Each row is a point. The last column is the point's height on a tilted bowl or saddle (a function of degree 2), plus a little noise. Count its main directions that bend up, bend down and stay straight.

Points:
+0.08	-0.52	+0.44	-0.22
+0.24	-0.01	+0.32	-0.36
+0.09	-0.53	-0.44	-0.17
-0.59	+0.21	-0.51	-0.61
+0.57	+0.77	+0.70	-0.55
+0.04	+0.07	+0.18	-0.35
+0.01	+0.21	+0.30	-0.35
+0.30	-0.35	+0.47	-0.33
-0.25	-0.34	+0.17	-0.25
-0.10	+0.58	+0.01	-0.49
+0.91	+0.20	-0.36	-0.54
+0.35	-0.02	+0.53	-0.38
-0.80	-0.07	+0.17	-0.46
+0.24	-0.61	+0.05	-0.28
-0.39	+0.02	+0.55	-0.19
-0.07	+0.22	-0.20	-0.40
Directions: 1 up, 1 down, 1 straight

Points, 17 rows:
-0.38	+0.32	-0.75	+0.34
-0.29	-0.65	-0.19	+0.37
+0.16	+0.22	-0.12	-0.12
+0.10	-0.16	+1.21	+1.24
+0.29	-0.02	-0.35	+0.03
-0.10	+0.66	+0.32	+0.35
+0.03	-0.42	+0.57	+0.39
-0.28	-0.15	-0.54	+0.13
+0.21	+0.12	+0.12	-0.09
+0.43	+0.25	-0.30	+0.06
+0.31	-0.28	-0.53	+0.30
+0.15	+0.16	-0.28	-0.09
-0.20	+0.43	-0.17	+0.01
-0.11	+0.90	-0.20	+0.43
-0.16	-0.77	-0.08	+0.47
+0.39	+0.27	+0.18	+0.02
-0.27	-0.43	+0.08	+0.14
Directions: 3 up, 0 down, 0 straight

Points (23 x 5):
-0.45	+0.30	-0.08	+0.51	+0.43
-0.07	-0.21	+0.79	-0.64	+0.49
+0.14	+0.13	+0.45	-0.06	+0.24
+0.55	+0.82	-0.27	+0.56	+0.78
+0.30	-0.17	+0.35	+0.44	+0.25
+0.34	-0.53	+0.11	+0.07	+0.13
+0.20	-0.13	-0.16	+0.95	+0.53
+0.56	+0.75	+0.37	+0.52	+0.82
-0.38	-0.07	+0.04	+0.76	+0.48
+0.18	+0.04	-1.15	-0.09	+0.38
+0.27	-0.52	+0.55	-0.05	+0.23
+0.54	-0.41	+0.65	+0.19	+0.35
-0.09	+0.33	-0.19	+0.14	+0.21
-0.05	-0.32	-0.29	+0.13	+0.10
-0.33	+0.08	+0.35	+0.43	+0.31
+0.27	-0.13	+0.01	-0.24	+0.13
+0.18	-0.12	-0.14	+0.50	+0.21
-0.25	-0.08	-0.02	-0.32	+0.13
-0.25	+0.58	+0.62	+0.35	+0.57
+0.21	-0.39	+0.33	+0.48	+0.22
-0.14	+0.32	+0.89	+0.10	+0.48
+0.09	-0.04	+0.29	-0.03	+0.14
-0.27	-0.35	-0.26	-0.06	+0.12
Directions: 4 up, 0 down, 0 straight

Points (42 x 7):
+0.31	+0.99	+0.25	+0.09	-0.40	+0.43	-1.24
-0.13	+0.67	+0.06	+0.50	-0.31	+0.46	-0.39
+0.52	-0.10	-0.93	+0.12	-0.55	+0.80	-0.39
+0.31	-0.32	+0.36	-0.45	+0.34	-0.06	-0.35
-0.62	-0.20	+0.31	-0.25	+0.01	+0.24	-0.11
+0.61	-0.09	-0.35	+0.17	-0.12	+0.08	+0.09
+0.09	-0.61	-0.72	+0.40	-0.68	-0.28	+0.44
+0.02	-0.71	+0.66	-0.09	+0.14	+0.85	-0.16
+0.22	+0.35	-0.47	-0.14	-0.50	+0.06	-0.41
+0.27	+0.16	-0.12	-0.23	+0.18	+0.09	-0.04
+0.44	+0.12	-0.14	+0.26	-0.17	+0.16	+0.09
+0.14	+0.05	-0.69	-0.41	+0.36	-0.15	-0.15
+0.50	+0.43	+0.38	-0.01	-0.58	+0.18	-0.92
-0.05	-0.34	+0.16	+0.09	+0.10	+0.17	+0.26
+0.00	+0.10	+0.18	+0.59	-0.17	+0.05	+0.16
-0.11	+0.23	+0.25	+0.17	+0.84	+0.22	+0.00
+0.45	+0.11	-0.13	-0.57	+0.04	+1.07	-0.71
+0.12	+0.20	-0.01	+0.10	-0.13	+0.16	+0.10
-0.80	-0.68	+0.02	-0.13	-0.24	+0.00	-0.38
+0.23	-1.09	-0.01	-0.36	-0.08	-0.30	-0.47
-0.16	-0.05	+0.85	-0.45	+0.26	+0.04	-0.57
-0.55	-0.28	-0.16	+0.09	+0.23	+0.13	+0.05
-0.38	+0.34	+0.32	-0.25	+0.51	+0.48	+0.01
+0.28	-0.01	-0.52	-0.20	+0.38	+0.39	-0.02
+0.47	-0.48	-0.44	+0.27	-0.03	-0.33	+0.37
+0.04	-0.94	-0.02	+0.69	+0.12	-0.49	+0.06
-0.37	+0.06	+0.05	+0.19	-0.34	+0.03	+0.04
+0.26	+0.29	-0.40	-0.20	-0.05	-0.32	-0.19
-0.24	-0.48	-0.42	-0.33	+0.90	-0.47	-0.36
+0.26	-0.42	-0.55	+0.62	-0.72	+0.28	+0.56
+0.48	-0.61	-0.09	-0.18	-0.07	-0.55	-0.18
-0.21	+0.16	+0.09	-0.25	+0.32	-0.53	-0.23
-0.33	-0.44	-0.16	+0.42	+0.14	-0.32	+0.08
+0.14	-0.12	+0.03	+0.70	+0.34	+0.37	+0.14
+0.19	-0.43	+0.56	-0.35	-0.63	-0.10	-0.73
-0.69	-0.26	-0.16	+0.44	+0.65	+0.23	-0.42
-0.09	-0.69	-0.20	-0.32	+0.46	+0.81	-0.03
-0.22	-0.73	-0.37	+0.10	-0.83	-0.49	-0.06
+0.21	-0.09	-0.07	-0.05	+0.00	+0.16	+0.19
+0.36	+0.12	-0.64	-0.36	-0.62	+0.09	-0.64
-0.38	+0.29	-0.05	-0.43	-0.05	+0.19	-0.16
-0.03	-0.44	+0.16	-0.09	+0.68	+0.27	+0.04
Directions: 0 up, 4 down, 2 straight

Points (78 x 9):
-0.39	+0.40	-0.01	-0.80	+0.51	+0.38	+0.01	+0.56	+0.40
+0.07	+0.09	+0.28	-0.02	-0.44	-0.36	-0.77	+0.81	+0.66
-0.13	+0.37	-0.34	-0.41	+0.34	-0.24	+0.14	+0.55	+0.22
-0.34	-0.90	+0.42	+0.00	+0.19	+0.00	-0.21	-0.31	+0.04
+0.55	+0.20	+0.48	+0.29	+0.26	+0.17	-0.64	-0.18	+0.21
+0.14	-0.47	-0.78	-0.07	+0.04	-0.02	-0.25	-0.17	-0.21
+0.11	-0.11	+0.13	-0.35	+0.29	+0.05	-0.04	-0.55	+0.12
+0.27	+0.06	-0.36	-0.21	-0.42	+0.19	-0.03	-0.53	+0.10
+0.27	-0.11	-0.65	-0.36	-0.40	+0.10	+0.57	-0.26	+0.30
-0.23	-0.07	+0.04	-0.65	+0.27	+0.57	-0.25	+0.84	+0.18
+0.10	-0.04	+0.13	-0.15	-0.36	+0.41	-0.10	-0.59	+0.24
+0.01	-0.07	-0.05	-0.03	+0.34	-0.08	-0.68	+0.37	-0.07
-0.60	+0.33	+0.36	-0.85	-0.01	-0.63	-0.10	+0.13	+0.71
-0.03	-0.65	+0.01	+0.35	+0.10	+0.09	-0.34	+0.39	+0.05
-0.06	+0.05	+0.49	-0.34	+0.08	+0.59	+0.02	-0.75	+0.52
-0.35	+0.50	+0.20	-0.16	+0.21	+0.71	+0.32	+0.03	+0.46
-0.01	+0.55	-0.31	-0.22	+0.01	-0.24	-0.03	-0.54	+0.12
-0.13	+0.00	-0.47	+0.25	+0.48	-0.15	+0.02	+0.69	+0.16
+0.27	+0.08	-0.67	-0.52	+0.75	-0.19	-0.42	+0.23	-0.27
-0.06	-0.27	-0.01	-0.34	-0.09	-0.03	+0.10	+0.26	+0.02
+0.43	+0.49	+0.01	-0.03	+0.05	+0.38	-0.62	-0.75	+0.29
-0.03	+0.78	-0.60	+0.18	+0.32	+0.99	-0.63	+0.07	+0.23
+0.51	+0.41	+0.37	-0.29	+0.12	+1.15	-0.47	+0.35	+0.84
+0.67	+0.20	+0.36	-0.79	-0.07	-0.16	-0.74	+0.33	+0.77
+0.16	+0.09	-0.26	+0.33	-0.19	-0.04	+0.34	+0.44	+0.16
-0.02	-0.10	-0.25	-0.19	+0.25	-0.09	-0.50	+0.01	-0.21
+0.45	+0.26	+0.53	-0.48	-0.28	+0.26	+0.47	+0.47	+0.50
+0.19	-0.10	+0.24	+0.14	-0.03	+0.09	-0.33	+0.01	-0.06
-0.28	+0.12	-0.16	+0.10	-0.57	-0.92	+0.42	-0.56	+0.66
-0.21	-0.07	-0.18	+0.10	-0.40	+0.59	-0.20	+0.83	+0.43
-0.05	+0.31	-0.57	+0.06	+0.22	+0.30	+0.34	-0.74	+0.27
-0.30	+0.07	+0.04	+0.56	+0.74	+0.31	+0.56	-0.46	+0.58
-0.14	+0.09	-0.24	+0.24	-0.42	+0.12	+0.36	+0.24	+0.19
-0.26	-0.17	+0.30	-0.27	+0.17	-0.80	-0.45	+0.33	+0.19
-0.04	-0.14	+0.65	+0.23	+0.35	-0.12	-0.79	-0.69	+0.24
-0.34	+0.95	-0.68	+0.31	+0.08	+0.19	+0.07	-0.52	+0.39
+0.00	+0.29	-0.24	+0.55	+0.61	+0.14	-0.11	-0.30	+0.16
-0.21	+0.13	-0.01	-0.49	-0.07	+0.38	-0.04	+0.25	+0.10
-0.39	+0.29	+0.52	+0.40	+0.15	+0.45	+0.53	+0.61	+0.38
+0.25	-0.29	+0.45	-0.11	+0.15	+0.27	-0.38	+0.31	+0.11
+0.83	-0.21	-0.33	+0.23	-0.21	+0.12	-0.29	-0.01	+0.21
+0.16	+0.38	-0.03	+0.13	+0.45	+0.63	-0.16	+1.10	+0.60
+0.73	-0.22	+0.63	+0.02	+0.33	-0.19	-0.27	-0.14	+0.26
+0.53	+0.23	-0.48	+0.31	+0.28	+0.06	+0.25	+0.01	+0.05
+0.15	+0.47	-0.46	+0.23	-0.65	-0.01	-0.77	-0.05	+0.32
+0.33	-0.03	+0.40	-0.42	+0.04	-1.00	+0.01	+0.45	+0.65
-0.59	+0.21	+0.40	-0.37	+0.06	+0.02	-0.31	+0.21	+0.21
-0.12	+0.66	+0.20	+0.19	-0.44	-0.17	+0.45	+0.39	+0.17
-0.15	+0.04	+0.73	+0.20	-0.11	+0.41	+0.63	+0.36	+0.13
-0.28	-0.01	-0.53	-0.92	+0.21	-0.94	+0.24	+0.25	+0.75
+0.49	-0.05	+0.80	+0.02	+0.03	+0.09	-0.07	-0.20	-0.01
-0.06	+0.51	-0.71	-0.24	+0.18	+0.20	-0.48	-0.11	-0.25
-0.16	+0.10	-0.09	-0.33	+0.10	+0.47	-0.13	-0.80	+0.33
+0.19	-0.31	-0.68	-0.55	-0.37	-0.55	+0.02	+0.16	+0.34
+0.29	-0.02	-0.20	-0.24	+0.06	+0.45	-0.28	-0.32	-0.05
-0.03	-0.21	-1.03	-0.19	+0.07	+0.25	+0.20	-0.45	-0.10
-0.39	+0.25	+0.50	+0.62	-0.65	+0.41	-0.30	-0.12	+0.29
+0.05	-0.06	-0.16	+0.07	-0.28	-0.13	-0.08	+0.12	-0.01
+0.06	+0.13	-0.29	-0.30	-0.02	+0.31	+0.12	+0.32	-0.05
-0.40	-0.26	-0.24	-0.30	+0.95	+0.85	-0.78	+0.85	-0.12
+0.01	+0.15	+0.25	+0.65	+0.24	-0.19	-0.32	-0.07	-0.08
-0.06	-0.34	+0.08	+0.60	+0.09	+0.41	+0.57	-0.17	+0.30
-0.05	+0.06	-0.43	+1.26	-0.23	+0.25	+0.57	-0.45	+0.69
+0.13	-0.11	+0.13	-0.08	+0.30	-0.27	-0.58	-0.24	+0.00
+0.31	+0.39	-0.36	+0.34	+0.12	-0.09	+0.43	-0.40	+0.07
+0.13	-0.22	-0.20	-0.15	+0.12	-0.22	-0.52	-0.09	-0.11
-0.20	+0.15	+0.12	-0.11	+0.17	-0.20	+0.08	-0.14	-0.04
+0.71	-0.79	+0.22	-0.74	-0.71	+0.41	+0.70	-0.43	+1.39
+0.19	-0.43	-0.50	-0.54	-0.66	-0.10	-0.50	-0.59	+0.47
+0.17	-0.18	-0.26	+0.26	+0.55	-0.11	-0.19	-0.51	+0.11
+0.35	-0.21	-0.13	-0.39	-0.98	+0.49	+0.38	+0.12	+0.73
-0.23	-0.48	-0.24	+0.10	-0.63	+0.29	-0.05	+0.35	+0.37
-0.77	-0.24	+0.70	+0.86	+0.11	-0.01	+0.08	-0.74	+0.11
-0.42	+0.01	+0.23	-0.07	+0.09	-0.19	-0.07	+0.75	+0.20
+0.11	-0.24	+0.26	+0.09	+0.38	-0.53	-0.04	+0.28	+0.04
+0.15	+0.77	+0.01	-0.20	+0.39	-0.10	+0.52	+0.22	+0.35
+0.84	-0.51	+0.08	+0.09	-0.05	+0.93	-0.25	-0.85	+1.03
+0.21	-0.45	+0.03	-0.21	-0.12	-0.08	+0.04	+0.30	+0.07
Directions: 6 up, 1 down, 1 straight
